Each point is reached from the start by the listed moves, each made 0, 1 or 2 times, or once backwards (-1), plus a little noise. Is the number of moves made odd or even? Then give how often each move was made.

Moves:
(1): [ 18  18 -10]
(2): [-19  16   1]
(3): [ 1  4 23]
Start: [ 0 -3 -7]
Points:
[ -3  61 -48] => odd (2, 2, -1)
[-58   7 -19] => even (-1, 2, -1)
[-36  36  41] => even (0, 2, 2)
[  2 -33  25] => odd (-1, -1, 1)

Moves:
(1): [ 17   1  -3  -2   7 -10   0  -5  -2  -1   9]
(2): [ -2  26  -8  -8  -6   3   0 -24 -10   0  -8]
(3): [  0   3  25  12 -20  -6   2   2  -6 -13  16]
(4): [ 13 -13 -11  19   1   1  -2  -8   6  25  17]
(5): [-16   9  15  14  18   9  -3   7  17   9  10]
(6): [ 3  2  3 -8 -1 23 -1 -1  0  0  5]
(7): [-11   5   0   0   5   3  30   1 -19  17  -4]
(8): [ -2   9 -13  -3  12  -5 -20  23 -24  -7  -2]
(9): [-4  8 -5 -3 -7  3  4 17 15 -5  2]
Start: [ 16   0   1   4  -9 -12   0   5 -10   2  -3]
Points:
[ 95 -51 -58   2   4  13   0   9  14  48  41] => even (2, -1, -1, 2, -1, 2, 0, 0, 1)
[ 40   2  -8  40  17 -42   1  11  25  29  38] => even (2, 0, 0, 1, 1, -1, 0, 0, 1)
[-13  39 -21  19  53 -21 -19  71  34  14   7] => even (1, 0, -1, 0, 2, -1, 0, 1, 2)
[-27   4  12  10  80  52  23  48 -37  65   6] => even (0, -1, -1, 0, 2, 2, 2, 1, -1)

Moves:
(1): [ 7 -2  2 -1  6 13 -5 -8  0  1  5 -2  3  8 -4  0  4  1]
(2): [-2 11  7 -3  1  1  0 -5  2  1 -4  3  3 -2  1  0  2  2]
(3): [ -7  -5  12   5  -7   9   0   1   7 -10   0   4  -4  -3  -2   5   0   0]
(4): [ 3 -3 -3 13  2 -6  7 -9 -6 -7  1  2 -1  5 -7 -4 -5  7]
(5): [-11   1   2   3   8   3  -4  -1  -7   2  -1 -10  -4   2  -3  -6   6   4]
(6): [ -5 -14 -25   9   4  13  -5  -4  -1  -1  -6   6   5 -11  -3  -3  -4   2]
(7): [  8  -6 -11   1  -2   0  17   6  -4  -6   0   3  -1  -8   5   2   7   4]
(8): [ -6   7   3   1   1   4   1  12   1  -2   5   1   8  -5 -10  -7  -6  -3]
(9): [ -9  -3  -9   3  -7   0  12   6  18   1  -9 -12   6   7 -12 -10   3  -5]
(10): [  1   0  13  10   5  -3   9   4  -1  15 -13   7   5   2   3  -2   1  -2]
(11): [-4 -1  6  0  5  2 -4 -9 10 -1 21  5 13 12  5  7  6  9]
(12): [  4  -6   2 -14  10  -7  -2  -5  10 -11  -5  10   5   2  -8   0   2   4]
(13): [  7   1   1   7   0  -2 -13   4   5 -13  -4 -13  11  -2   8  -5   3  -9]
(14): [ -2   5   1   5   1   3   3   1  -5  -7 -10   4   1  13   1   0  -6   2]
(15): [ 5  4 -5  5  3  1 -6  6 10 -1  2  2 -5 -2  3 -6  1  8]
(16): [ -5   2   0   8   1  -4   0   2   7  -1  -8 -10   3   0 -11  15  -1   9]
(17): [  6   0  -2  -2 -11   6 -11   2  -3  -7  -1   5  -4   6  -4   0  17   1]
(18): [-1 -8  4 -6 -6  6 -8 -1 -2 -5 -6 -8  2  6 -2 -7 -3 21]
Start: [-11   8  11   1   5  -1   3  14   1  -4   2  10  -4  -2   6   9   0   2]
Points:
[-33   5  23  28 -16  -1  33  16  -6 -42  -3 -48  -1  22   1  -2 -10  12] => odd (0, 0, 1, 1, 1, -1, 1, 0, 1, -1, 0, -1, 1, 1, -1, 0, -1, 1)
[ 25  25  58   5  -1   7 -12  -8   6 -22 -95 -13  31  93 -12 -49  37 -18] => even (2, 2, -1, 1, 0, -1, -1, -1, 2, 2, -1, 1, 2, 2, -1, -1, 2, 1)
[ -5  17  61   8  13 -19 -13  55  27 -39 -90   2  -7  30  21 -34  40 -22] => even (-1, 0, 1, -1, 2, -1, 0, -1, 1, 2, -1, 2, 2, 2, 1, -1, 1, 0)
[-16  14  18  23  12   8 -45  43  49 -78 -32  20   8 -56 -28 -37  14   8] => odd (-1, 2, 2, 1, 1, 1, 0, 2, 0, 0, -1, 2, 2, -1, 2, 0, 1, 0)
[ 28 -44 -24  52 -42  50  30  29  16 -63 -28   7  25 -12 -32 -39  44 -35] => even (2, 0, 2, 2, -1, 1, 2, 1, 2, 1, -1, 0, 2, -1, -1, -1, 2, 0)
[-38  14 -32  14  46 -17  29  31  23  14 -46   5 -39 -50  -8  30   4  26] => odd (-1, 1, 0, -1, 2, 1, 1, -1, 0, 0, -1, 1, -1, 0, 2, 2, -1, -1)
[-20 -46 -54   9 -15  45 -83  36  80 -87 -52 -17  -9  -9 -31 -30  45  -9] => odd (0, -1, 2, -1, 1, 2, -1, -1, 2, -1, -1, 2, 2, 0, 2, 0, 2, 0)

Moves:
(1): [18 -7  3 11 -2  3 -1 -5 -1 -3  1 -3 -4 -8 -4 -5  1  5  5 -1  4 -5  1 -8
  0]
(2): [-3 22  1 -5  2 -9 -5 12  0 -8  1  4 -9  0 -3  0  4 -2  0 -4  1  1  5 -5
 18]
(3): [ 1  1 21 -8  4 -3  1 -6 -7  5  4  4  2  0 -2 -2  2 -2  8  2 -3 -2 -2  1
 -4]
(4): [-12 -11   4   9   6 -11 -10   4   0   7 -10   0   1  -1   4   7  -5   2
   5  -6   5  -2   5  -4   5]
(5): [  9 -10  -8   1  28   0  -6   6  -8  -2  -5   3  -4   1   2  -6  -1  -8
  -7  -4   2 -11   2   4 -12]
(6): [ -7   6   2   1  11  16  -3  -4   0  -2 -12   0  -5  -2   5   4   1  -9
  -9   1   5  -7   3  -2  -1]
(7): [ -3  10  -8  15  -3  -7  12  -3 -10   9   2  -2  -4  -1   6  -2  -6  -3
  -2  17   0  -2   2  -2 -13]
(8): [  0   1  11   0  -1  10   8  30  -3  -1  14  15  -1  -5   6  -3  -7   5
 -16   2   0  -7  -3 -18  -5]
(9): [ 11  -5   3   3   1  -1  15  -1  29   4   1   3  -8   7   3   8   3 -13
   4   2  -8  -6   7 -15   3]
(10): [  4  -2  -4   3  -1   1  -4  -1   1  18   3  -4  -1  -6   0   0  -7   5
 -12  -2   3   1  -3   4   7]
(11): [-5  6 -4  0 -1 -4 -5 -2  8  4  8  0  1  7  8 -4 -1 -1 10  2 15 -1  1 -4
 -4]
(12): [ 13  -3  -2   9  -1   2  -4  -8  -1  -1   2  14  -8   6  11 -13  -8   0
   5   2  -5   1  -5   4  -3]
(13): [ -6   0  -6   7   7   5  10  -7  -3  -2   2  10  10  -1  -3   2  -3   0
  -3  -4  -2 -11   5   4  13]
(14): [  8  14  13   6   3   0   9  -4  -6  -8  17 -12  -3  22  10  15  -2  10
  -5  -1 -10   6  -1   6   4]
(15): [  0  -4   0  -2   1  -6  -2   6   1   1  -3   2   5 -12  24 -10   6  -1
   3 -11  -1   4   5  -1   5]
(16): [  6   6   4  -5  -4   8  -6  -2  -8   3  12  14   7 -10   0  21   1  -6
  -3  -6   3   0   1   2  -3]
(17): [ -4   5   3  14  -6   3  -4  -3 -10  13 -12   8  12   8  -3   3  23  -4
 -12  12  -8  -4   1   1 -10]
(18): [  7   8  -1   6   4  -7  -2   1  12  13  -1   3  -1 -12   8   6   5  17
  12   3  -2   6   2  11  -3]
(19): [ 20  10  -7   0  10  13  10  16 -14   1 -10   5   2  10   0   2  -2  -3
  23  -3  -8   4  -3   0   8]
(20): [  4   3  -4   3  -4   2 -10   0   1   1  -3  -1   5  -1   1  -3  10  -7
   8  21  -9   5  11   4   4]
(21): [  2   3   9   2   2  -5  -2  -7   8  -3 -11   5   4   3  10   5  -9   5
  -9   5  21   3   5   0  -5]
(22): [  2   4  -1   7   9  10  -3  -7   6   0   0  -7   3  -1  -8  -6   6 -10
   1   0   0  28   0  -6  -7]
(23): [ -4  -4   4   2  -4   2   9   1  -5   6   3   1  -3   5  -3  -2   0  12
 -10  -8   1   1  17   0   1]
(24): [ -2  -5   6   4 -10   0   1   1   8  -6   4   1   9  -6   5  -2  -3 -13
   9 -15   7  -9   7  14  -3]
Start: [ -9  -7  -3 -15 -16  13  -4   9   2 -17   3 -13  -3   2   5 -22   7   7
  12 -14 -12   6  11   0   4]
Points:
[-22  -4  56  12 -45  69  17  52 -19 -11  44 -20   6 -73  29 -52 -13  15
 -12 -42  31   4  70 -22   2] => even (2, 0, 1, 0, -1, 2, 1, 2, -1, 1, 0, -1, 0, 0, 1, 0, -1, 0, 0, 1, 0, 1, 2, 2)
[ 34  32   3   4  54  43  12  95 -25 -10 -71  82 -23  18  66 -50  42 -38
 -60  45 -20 -18  17 -57 -65] => even (-1, 1, 0, -1, 2, 1, 1, 2, 1, -1, -1, 1, -1, -1, 1, 0, 2, 0, 1, 0, 2, 0, 0, -1)
[ 31  31 -36  -2  39 -14 -61   8  31   4   5  13 -42 -58  66  10 -15  27
  42 -83  37   8  28  23  40] => even (1, 2, -1, 1, 1, 1, 0, -1, 0, 1, 1, 1, 0, 0, 1, 2, -1, 2, 0, -1, 0, 0, 0, 0)
